Each row of a before or after table is a point. The points were changed in one or more steps. Then noise was added and the rows were shuffled. The steps act on columns, c1 being the first. Name the steps. A step turns or swaps two columns, mirrors them in a line or flattens them onto one, adds a multiple of one to another, or multiplies or shifts one. Angles are multiples of 10 degrees, from the lower column toward the higher: turns from -170 to 170, lines from 10 to 170 but not 90. Use the fewest steps. Two steps may share a column if one is a turn and the other turns, adds or multiplies; they go together, in the order done. Otherwise the lowest column goes first.

Before (14 x 2):
0: -0.19 +0.02
1: +0.25 -1.01
2: +0.51 +0.32
3: +0.26 +0.47
4: -0.82 -0.26
5: +0.06 -0.26
6: +0.13 -0.36
7: -0.80 +0.13
8: -0.02 -0.19
9: +0.49 -0.11
10: -0.32 +0.37
11: -0.34 +0.37
12: +0.44 +0.35
13: -0.04 +0.15
After (14 x 2):
0: +0.03 +0.39
1: -0.76 +0.38
2: -0.17 -1.01
3: -0.41 +0.14
4: -0.15 +0.48
5: -1.22 -0.28
6: -0.40 -0.20
7: -1.19 +0.12
8: -0.72 +0.40
9: -0.34 -0.23
10: -0.61 +0.04
11: +0.13 +0.33
12: +0.09 -0.11
13: -0.29 -0.36
Steps: shift c1 by -0.40

Before (9 x 3):
0: -0.22 -0.04 -0.46
1: +0.48 -0.01 +0.39
2: -0.72 -0.63 +0.43
3: -0.63 -0.23 -0.29
4: -0.14 -0.42 +0.12
5: +0.05 -0.32 +0.03
6: -0.65 -0.88 -0.21
7: +0.59 +0.40 -0.20
8: -0.27 +0.36 -0.63
After (9 x 3):
0: -1.40 -0.63 +0.86
1: +1.19 +0.39 -0.49
2: +0.96 -0.06 +0.33
3: -1.33 -0.91 +0.42
4: +0.08 -0.33 +0.22
5: -1.25 -0.20 -0.09
6: -0.57 +0.35 -0.93
7: -0.25 -0.36 +0.40
8: -0.44 -0.11 -0.40
Steps: multiply c1 by 2; add -0.7 times c2 to c3

Before (8 x 4):
0: +0.14 +0.42 -0.32 -0.06
1: +0.38 +0.70 -0.71 -0.13
2: +0.05 +0.20 +0.74 -0.03
3: +0.16 -0.28 +0.30 +0.24
4: -0.16 +0.35 +0.11 -0.22
5: -0.27 +0.60 +0.41 -0.25
6: -0.26 -0.09 +0.22 +1.05
7: -0.51 -0.49 +0.20 -0.76
After (8 x 4):
0: -0.29 -0.17 +0.12 -0.39
1: -0.06 +0.25 +0.31 +0.25
2: -0.46 +0.04 +0.70 -0.22
3: -0.63 -0.75 +0.21 +0.52
4: +0.87 -0.16 -0.68 -0.66
5: +0.38 -0.12 -0.36 -0.46
6: -0.56 -0.24 +0.44 -0.64
7: -0.44 +1.06 +0.21 +0.07
Steps: add -0.7 times c3 to c1; turn c2 and c4 by -90 degrees

Before (8 x 6):
0: +0.61 -1.11 -0.23 -0.19 +1.03 +0.14
1: +0.38 +0.10 -0.52 +0.31 +0.47 -0.66
2: +0.19 -0.31 +0.52 -0.13 -0.27 -0.44
3: -0.37 -0.24 +0.41 -0.41 -0.18 -0.28
4: +0.28 -0.13 -0.39 +0.63 +0.38 -0.09
5: +0.39 +0.11 -0.78 +0.25 +0.19 -0.21
6: +0.33 -1.52 -0.28 -0.17 +0.48 -0.13
7: +0.29 -0.03 +0.40 -0.36 -0.42 -0.18
After (8 x 6):
0: -0.32 -0.26 +0.42 -0.58 -0.03 +0.74
1: +0.62 +0.09 -0.57 +0.36 -0.33 +0.29
2: +0.47 +0.08 -0.47 +0.58 -1.04 +1.36
3: +0.16 -1.14 -0.68 -0.29 -0.84 -0.67
4: +0.34 -1.56 -0.39 -0.17 -0.50 +0.03
5: -0.46 -0.29 -0.18 -0.27 -0.12 +1.12
6: -0.39 +0.02 -0.18 -0.60 +0.21 +0.55
7: +0.31 -0.09 -0.28 +1.11 -0.39 +0.08
Steps: mirror c1 and c3 in the line at 130 degrees; multiply c4 by 1.6; multiply c6 by 2.5; turn c5 and c6 by -160 degrees

Before (14 x 8):
0: +0.27 +0.10 +0.18 -0.04 +0.40 +0.39 -0.45 +0.20
1: +0.42 +0.46 -0.01 -0.30 +0.02 +0.51 -0.38 +0.47
2: -0.68 +0.05 -0.50 -0.35 +0.54 -0.04 +0.62 -0.04
3: +0.20 -0.77 +0.08 +0.09 -0.13 +0.37 -0.67 +0.27
4: +0.53 -0.43 -0.29 +0.33 -0.18 +0.34 +0.03 +0.52
5: +0.15 -0.14 +0.87 +0.48 -0.24 +0.64 -0.76 +0.88
6: -0.62 +0.02 -0.30 -0.59 -0.33 -0.77 +0.09 -0.07
7: -0.19 +0.12 +0.15 -0.22 +0.82 +0.40 +0.03 +0.42
8: -0.41 -0.16 -0.51 -0.64 -0.43 -0.83 -0.07 -0.47
9: +0.11 +0.07 +0.16 -0.11 +0.77 +0.17 -0.36 +1.15
10: -0.91 +0.23 -1.11 -0.20 +0.18 -0.30 +0.25 -0.06
11: -0.01 +0.19 -0.03 +0.28 +0.78 -0.19 -0.05 +0.35
12: +0.28 -0.33 -0.03 +0.45 -0.47 +0.06 +0.12 -0.04
13: -0.12 +0.32 -0.10 +0.01 +0.40 +0.11 -0.64 +0.28
After (14 x 8):
0: -0.15 +0.19 -0.03 +0.27 +0.79 -0.49 -0.05 -0.34
1: +0.94 -0.18 -0.79 -0.64 -0.43 -2.07 -0.05 +0.00
2: +1.11 +0.01 -0.48 -0.59 -0.33 -1.91 +0.08 -0.54
3: +0.09 +0.14 +0.25 -0.22 +0.83 +1.01 +0.05 -0.56
4: -0.70 -0.12 +1.37 +0.47 -0.23 +1.60 -0.77 -0.57
5: -0.48 -0.77 +0.13 +0.08 -0.11 +0.93 -0.65 -0.05
6: -0.59 +0.09 +0.29 -0.03 +0.44 +0.97 -0.46 +0.08
7: +1.58 +0.23 -1.78 -0.20 +0.17 -0.76 +0.27 -0.87
8: -0.48 -0.33 -0.06 +0.46 -0.46 +0.15 +0.11 +0.32
9: -0.77 +0.06 +0.26 -0.10 +0.76 +0.44 -0.36 -0.87
10: -0.98 +0.47 +0.01 -0.31 +0.05 +1.28 -0.40 +0.00
11: +1.18 +0.06 -0.77 -0.32 +0.55 -0.09 +0.64 -0.62
12: -1.18 -0.39 -0.48 +0.32 -0.19 +0.84 +0.03 +0.06
13: +0.07 +0.31 -0.14 +0.05 +0.41 +0.28 -0.64 -0.35
Steps: multiply c1 by 2; turn c1 and c8 by 150 degrees; multiply c3 by 1.6; multiply c6 by 2.5

Before (11 x 9):
0: -0.28 +0.08 +0.32 +0.72 +0.51 -0.78 +0.21 -0.48 -0.28
1: +0.29 +0.14 +0.13 -0.31 -0.36 +0.36 +0.67 +0.55 -0.98
2: +0.19 +0.23 +0.60 -0.28 -0.04 +0.22 +0.10 -0.17 -0.50
3: +0.32 -0.68 +0.19 +0.35 +0.56 -0.22 -0.49 +0.33 +0.52
4: +0.04 -0.49 -0.21 -0.68 +0.17 +0.13 -0.17 +0.16 -0.46
5: +0.56 +0.44 -0.38 -0.16 -0.62 +0.31 +0.21 +0.02 -1.11
6: -0.29 -0.97 -0.31 +0.38 -0.40 -0.37 -0.11 +0.38 +0.17
7: -0.76 -0.01 +0.10 +0.99 +0.25 -0.19 -0.31 +0.05 -0.10
8: +0.16 +0.70 -0.23 -0.07 +0.17 +0.26 +0.68 +0.19 -0.56
9: +0.27 -0.09 -0.08 -0.08 -0.10 +0.68 +0.55 -0.27 -0.60
10: -0.50 +0.00 -0.04 +0.21 -0.47 -0.42 -0.04 -0.25 +0.29
After (11 x 9):
0: +0.83 -0.07 -0.10 -0.11 +0.06 -0.43 -0.73 -0.78 -1.19
1: -0.55 +0.25 -0.47 +0.06 -0.05 +0.37 +0.21 -0.74 +0.61
2: -0.10 +0.69 +0.57 +0.19 -0.20 +0.81 +0.07 -1.46 -0.52
3: +0.29 -0.34 +0.05 +0.19 -0.60 -0.19 -0.15 -0.52 -0.99
4: +0.80 -0.22 -0.65 +0.41 +0.25 -0.24 -0.33 +0.04 -2.24
5: +0.97 -0.32 -0.33 +0.08 -0.16 -0.10 -0.71 +1.68 -1.97
6: -0.15 +0.46 +0.58 -0.64 -0.08 +0.04 +0.51 +1.00 +1.03
7: +0.83 -0.20 +0.12 +0.69 +0.24 +0.00 -0.74 +0.57 -1.12
8: -0.36 +0.52 -0.45 -0.88 +0.22 +0.31 +0.22 +1.14 +0.34
9: -0.14 -0.60 +0.11 -0.59 +0.24 -0.17 +0.13 +0.50 -0.91
10: -1.09 +0.98 +0.25 +0.18 -0.04 +0.06 +0.37 +0.17 -0.18
Steps: add 1 times c7 to c1; turn c6 and c7 by -160 degrees; mirror c2 and c4 in the line at 50 degrees; turn c3 and c5 by -80 degrees; multiply c8 by 3; multiply c9 by 2

Before (11 x 11):
0: +0.62 +0.30 +0.53 -0.72 -0.31 -0.55 +0.21 -0.83 +0.56 +0.05 +1.18
1: -0.27 +0.33 -0.91 -0.16 +0.36 -0.78 -0.29 -0.53 -0.16 -0.16 -0.63
2: +0.10 +0.04 +0.01 -0.20 -0.14 +0.57 +0.13 -0.08 +0.12 -1.01 +0.66
3: -0.08 -0.08 -0.65 -0.35 -0.71 +0.00 -0.28 -0.80 +0.22 -0.51 +0.02
4: +0.33 -0.29 -0.83 +0.21 -0.12 -0.89 -0.87 -0.67 -0.01 -0.17 +0.40
5: -0.63 -0.21 -0.12 +0.34 -0.47 -0.37 -0.52 +0.20 +0.31 -1.03 +0.11
6: +0.13 +0.36 +0.05 -0.19 -0.61 -0.35 +0.00 +0.34 -0.29 +0.16 +0.44
7: +0.16 +0.19 +0.23 +0.16 +0.18 -0.23 -0.47 -0.03 +0.10 +0.10 -0.17
8: +0.03 -0.53 -0.62 +0.15 +0.39 +0.38 -0.23 -0.52 -0.06 +0.78 +0.66
9: +0.13 +0.53 -0.12 +0.52 +0.35 +0.15 +0.12 +0.13 +0.32 +0.48 +0.09
10: +0.45 -0.43 -0.40 -0.09 +0.31 -0.05 +0.23 +0.38 +0.25 -0.43 +0.10
After (11 x 11):
0: +0.66 -0.08 -0.72 -0.69 -0.62 -0.24 +0.37 -1.66 -0.22 +0.06 +0.71
1: +0.61 +0.39 +0.60 -0.24 +0.21 +0.87 +0.21 +0.15 +0.30 -0.18 -1.00
2: +0.16 +0.50 -0.30 +0.20 -0.11 -0.05 -0.02 +0.09 +0.19 +0.11 -0.19
3: +1.06 +0.70 +0.51 +0.20 +0.01 +0.47 -0.58 -0.86 -0.14 -0.18 -0.02
4: -0.33 -0.06 +0.15 -0.22 -0.21 -0.45 +0.10 -0.61 -0.13 -1.01 +0.58
5: -0.12 +0.46 -0.06 +0.40 -0.39 +0.70 -0.36 +0.02 -0.44 -1.00 +0.19
6: +0.27 +0.13 -0.17 -0.18 +0.15 +0.08 +0.32 -0.03 -0.64 +0.18 +0.65
7: +0.00 +0.07 +0.21 +0.54 -0.24 -0.19 +0.53 +0.05 +0.41 +0.48 +0.16
8: -0.13 +0.03 +0.70 +0.17 +0.15 -0.13 -0.57 -1.01 +0.33 +0.81 +0.30
9: +0.45 -0.42 +0.38 -0.08 -0.11 -0.22 -0.35 +0.22 +0.33 -0.43 +0.30
10: +0.12 +0.25 +0.62 -0.30 -0.33 +0.26 -0.17 -0.61 -0.67 -0.54 -0.46
Steps: turn c3 and c6 by -160 degrees; turn c1 and c6 by -50 degrees; turn c2 and c7 by 70 degrees; turn c5 and c9 by 80 degrees; multiply c11 by 1.3; turn c8 and c11 by 40 degrees

Before (11 x 12):
0: -0.34 -0.35 +0.23 -0.38 +0.23 -0.21 +0.04 -0.02 +0.84 +0.30 -0.16 -0.03
1: +0.02 -0.34 -0.39 +0.24 +0.20 +0.02 +0.89 -0.01 -0.43 +0.33 +0.07 -0.22
2: -0.04 -0.14 -0.40 +0.41 +0.46 -0.29 -0.33 +0.12 -1.20 +0.10 -0.35 +0.40
3: -0.29 +0.21 +0.17 -0.23 -0.21 -0.15 -0.11 -0.24 +0.68 +0.06 +0.02 -0.39
4: +0.06 -0.25 -0.32 -0.29 +0.21 +0.12 -0.11 -0.29 +0.79 +0.01 -0.25 -0.24
5: +1.02 -0.12 -0.10 +0.21 -0.09 +0.35 -0.15 -0.03 +0.41 +1.85 -0.23 -0.25
6: +0.04 -0.03 -0.38 -0.15 +0.23 -0.20 -0.15 +0.32 +0.61 +0.10 +0.47 +0.06
7: -0.15 -0.37 +0.11 +0.48 -0.09 -0.28 -0.26 -0.12 +0.90 +0.19 -0.12 -0.37
8: -0.05 -0.07 -0.42 +0.34 -0.37 -0.29 +1.02 +0.41 +0.23 +0.00 -0.44 -0.11
9: +0.51 +0.17 -0.13 -0.26 -0.29 -0.17 +0.32 -1.03 +0.81 +0.18 +1.16 +1.48
10: -0.23 -0.57 -0.39 -0.26 -0.24 +0.25 -0.23 +0.38 +0.18 +0.02 +0.23 +0.09
After (11 x 12):
0: -0.19 -0.12 -0.32 +0.27 +0.55 +0.35 +0.97 -0.04 -0.46 +0.42 -0.06 -0.07
1: -0.13 +0.14 +0.42 -0.37 +0.67 +0.34 +0.06 +0.14 +0.57 +0.45 +0.03 +0.51
2: -0.28 +0.22 -0.17 +0.37 +1.43 +0.22 -0.29 -0.46 -0.64 +0.13 -0.44 -0.93
3: +0.41 +0.14 -0.80 -0.30 -0.82 -0.12 +0.32 +0.79 +1.55 +0.25 +1.00 -0.90
4: -0.04 +0.20 +0.13 +0.49 -0.33 +0.40 -0.29 +0.45 +0.44 +0.31 +0.03 +0.73
5: -0.25 +0.31 -0.12 +0.32 -1.12 +0.06 +1.00 -0.27 +0.06 +0.01 -0.65 +0.35
6: -0.20 +0.26 +0.32 -0.21 -0.55 -0.10 -0.13 +0.42 +0.27 +0.07 +0.09 +0.59
7: -0.05 -0.15 -0.22 -0.30 +0.60 +0.28 -0.14 +0.57 +0.44 +0.01 -0.39 +0.56
8: -0.15 +0.15 -0.49 -0.18 +0.67 +0.10 -0.12 -0.20 +0.49 +0.12 +0.34 +0.49
9: -0.36 -0.37 -0.24 -0.23 -0.78 +0.55 -0.30 -0.35 +0.21 +0.06 +0.16 +0.17
10: +0.82 -0.45 -0.44 +0.24 -0.26 +0.08 -0.16 +0.19 +0.22 +2.36 -0.45 +0.45
Steps: turn c1 and c3 by -30 degrees; turn c3 and c11 by 20 degrees; mirror c2 and c6 in the line at 140 degrees; multiply c5 by 3; turn c9 and c12 by -40 degrees; turn c8 and c12 by 160 degrees; multiply c10 by 1.3

Before (12 x 14):
0: -0.02 -0.65 -0.30 +0.23 +0.26 +0.38 +0.00 -0.26 -0.73 +0.49 -0.41 +0.64 -0.70 +0.41
1: -0.39 +0.25 -0.20 -0.14 +0.23 +0.65 -0.30 -0.83 +0.32 -0.66 +0.38 +0.59 +0.64 -0.45
2: +0.02 -0.25 +0.79 -0.32 -0.88 -0.31 -0.02 -0.12 +0.19 -0.09 -0.47 -0.16 -0.16 -0.34
3: -0.95 +0.03 -0.42 -0.35 +0.56 +0.34 -0.14 -0.59 +0.92 -0.04 +0.57 +0.45 +0.12 -0.27
4: +0.04 -0.38 +0.32 +0.01 -0.29 -0.58 +0.10 -0.41 +0.13 +0.15 -0.20 +0.12 +0.58 +0.30
5: -0.39 +0.32 +0.00 -0.43 +0.06 -0.57 -0.15 -0.54 -0.16 -0.13 +0.32 +0.22 +0.17 -0.56
6: -0.63 +0.25 -0.88 -0.07 +0.35 +0.21 -0.18 -0.52 +0.34 -0.58 -0.05 -0.12 +0.17 -0.07
7: -0.06 -0.17 +0.52 -0.14 -0.31 -0.23 +0.18 +0.69 -0.33 -0.08 -0.10 +0.25 +0.07 +0.29
8: +0.74 -0.13 +0.40 +0.28 -0.49 -0.70 -0.12 +0.47 +0.10 +0.26 -0.56 +0.50 -0.24 -0.08
9: -0.41 +0.24 -0.29 -0.79 +0.73 +0.21 +0.32 -0.73 +0.48 -0.50 -0.20 +0.50 +0.30 -0.26
10: +0.45 -0.34 +0.01 +0.14 -0.95 -0.27 +0.76 +0.33 -0.34 +0.55 -0.30 +0.33 -0.14 -0.08
11: +0.57 -1.04 +0.15 -0.12 -0.54 -0.62 +0.18 +0.31 -0.21 -0.20 -0.06 +0.27 -0.23 -0.11
After (12 x 14):
0: -0.10 -0.38 +0.54 +0.00 -0.07 +0.57 +0.18 -0.40 +0.81 -0.41 +0.03 +0.10 +0.54 +0.22
1: -0.16 +0.23 -0.97 -0.79 -0.10 +0.05 +0.48 -0.68 -0.29 +0.51 -0.01 +0.46 +0.28 -0.30
2: -0.42 +0.22 -1.93 +0.01 -0.07 +0.15 -0.25 -0.51 -1.81 +0.57 +0.01 -0.11 +0.17 -0.07
3: +0.15 -0.62 -0.02 +0.21 +0.03 -0.80 -0.03 -0.30 -1.21 -0.20 -0.02 +0.67 -0.67 +0.38
4: +0.23 -1.04 +0.46 -0.07 +0.13 +0.81 +0.26 +0.34 +0.24 -0.15 -0.01 +0.28 -0.19 -0.12
5: -0.23 -0.26 +1.40 -0.25 -0.14 +0.31 +0.00 -0.14 +1.97 -0.10 -0.01 -0.19 -0.16 -0.31
6: -0.18 -0.18 +1.26 -0.17 -0.05 +0.33 +0.28 +0.72 +1.02 -0.09 -0.05 +0.22 +0.05 +0.31
7: -0.24 +0.25 -0.66 -0.11 -0.12 -0.30 -0.47 -0.81 -0.34 +0.90 +0.04 +0.60 +0.61 -0.41
8: -0.66 +0.10 -1.49 -0.33 -0.21 -0.38 -0.24 -0.58 -0.37 +0.22 +0.08 +0.43 +0.13 -0.34
9: +0.06 -0.34 +0.28 +0.12 -0.05 -0.04 +1.24 +0.29 -0.19 -0.65 +0.07 +0.31 -0.14 -0.08
10: +0.52 -0.09 +0.69 +0.32 +0.24 +0.61 -0.20 +0.56 +0.94 -0.60 -0.02 +0.43 -0.23 -0.08
11: -0.35 +0.31 +0.16 -0.46 -0.15 +0.79 -0.24 -0.52 -0.07 -0.18 +0.06 +0.17 +0.20 -0.58
Steps: flatten c1 and c5 onto the line at 20 degrees; multiply c3 by 3; turn c3 and c9 by 50 degrees; turn c6 and c10 by 150 degrees; multiply c6 by 1.3; multiply c7 by 1.6; multiply c11 by 0

Before (9 x 18):
0: -0.75 +0.09 +0.47 +0.08 +0.14 -0.33 +0.08 +0.18 -0.42 -0.30 -0.51 +0.42 +0.81 +0.82 -0.09 +0.85 +0.49 -0.28
1: -0.53 -0.01 +0.16 +0.41 +0.73 +0.60 -0.61 +0.02 +0.37 -0.21 +0.59 -0.05 -0.46 +0.34 -0.29 -0.11 -0.65 -0.20
2: -0.54 -0.17 +0.07 +0.59 +0.96 +0.92 -0.99 -0.06 +0.76 -0.36 +0.29 -0.30 -0.40 -0.19 +0.44 +0.09 -0.16 +0.15
3: -0.19 -0.03 +0.11 +0.13 -0.42 -0.49 -0.04 -0.16 +0.08 -0.79 -0.25 +0.22 +0.39 +0.79 -0.11 +0.68 +0.29 +0.24
4: +0.05 +0.54 +0.18 +0.40 -0.07 -0.92 -0.29 -0.83 +0.49 +0.32 -0.62 -0.07 +0.52 -0.36 -0.48 -0.37 +0.42 -0.32
5: -0.12 +0.31 +0.24 +0.26 -0.24 -0.56 +0.30 +0.30 -0.51 -0.02 -0.52 +0.04 +0.65 +0.44 +0.36 +0.40 -0.05 +0.09
6: -0.61 -0.12 +0.36 +0.41 +0.22 +0.86 -0.91 +0.63 +0.67 -0.18 +0.63 +0.04 +0.13 -0.35 +0.00 -0.30 -0.30 -0.01
7: +0.32 +0.53 -0.41 -0.14 +0.46 -0.89 -0.30 -0.46 +0.29 -0.26 -0.19 +0.07 +0.52 -0.53 -0.39 +0.01 +0.36 -0.35
8: -0.02 -0.43 +0.46 +0.24 +0.68 +0.61 -1.09 -0.06 +0.04 +0.02 +0.27 +0.07 -0.27 -0.24 -0.34 -0.01 -0.14 +0.22
After (9 x 18):
0: -0.53 +0.19 +0.05 +0.58 +0.97 -0.91 +0.50 -0.03 +0.75 -0.38 +0.37 -0.28 -1.34 -0.16 +0.44 -0.10 +1.90 +0.17
1: +0.05 -0.62 +0.14 +0.36 -0.05 +1.11 +0.59 +0.33 +0.51 +0.32 -0.09 -0.08 +1.45 -0.36 -0.45 -0.75 +0.42 -0.33
2: -0.73 +0.49 +0.46 +0.03 +0.19 +0.58 +0.40 +0.61 -0.42 -0.33 +0.20 +0.41 +1.13 +0.83 -0.08 +0.40 -0.31 -0.29
3: -0.65 -0.11 +0.35 +0.37 +0.18 -1.06 +0.36 -0.54 +0.65 -0.16 +0.06 +0.06 -0.74 -0.37 -0.01 +0.47 +1.81 +0.00
4: -0.14 +0.04 +0.20 +0.26 -0.23 +0.76 -0.27 +0.36 -0.50 +0.02 +0.04 +0.05 +1.21 +0.41 +0.37 +0.46 -0.57 +0.07
5: +0.33 -0.42 -0.38 -0.16 +0.46 +0.77 +0.54 +0.50 +0.30 -0.27 -0.38 +0.07 +1.40 -0.48 -0.38 -0.33 +0.44 -0.34
6: -0.54 -0.10 +0.15 +0.39 +0.70 -0.85 -0.25 -0.11 +0.37 -0.18 -0.07 -0.05 -1.08 +0.36 -0.27 -0.01 +1.35 -0.20
7: -0.20 +0.47 +0.11 +0.13 -0.42 +0.55 +0.30 +0.52 +0.08 -0.80 -0.15 +0.22 +0.87 +0.77 -0.12 +0.05 -0.02 +0.25
8: -0.02 +0.34 +0.44 +0.23 +0.70 -0.63 +0.61 -0.23 +0.02 +0.00 +0.20 +0.05 -0.90 -0.21 -0.36 -0.15 +2.09 +0.23
Steps: turn c2 and c16 by -140 degrees; turn c8 and c16 by 110 degrees; add -1 times c6 to c13; turn c6 and c11 by 140 degrees; multiply c7 by 2; turn c7 and c17 by -110 degrees
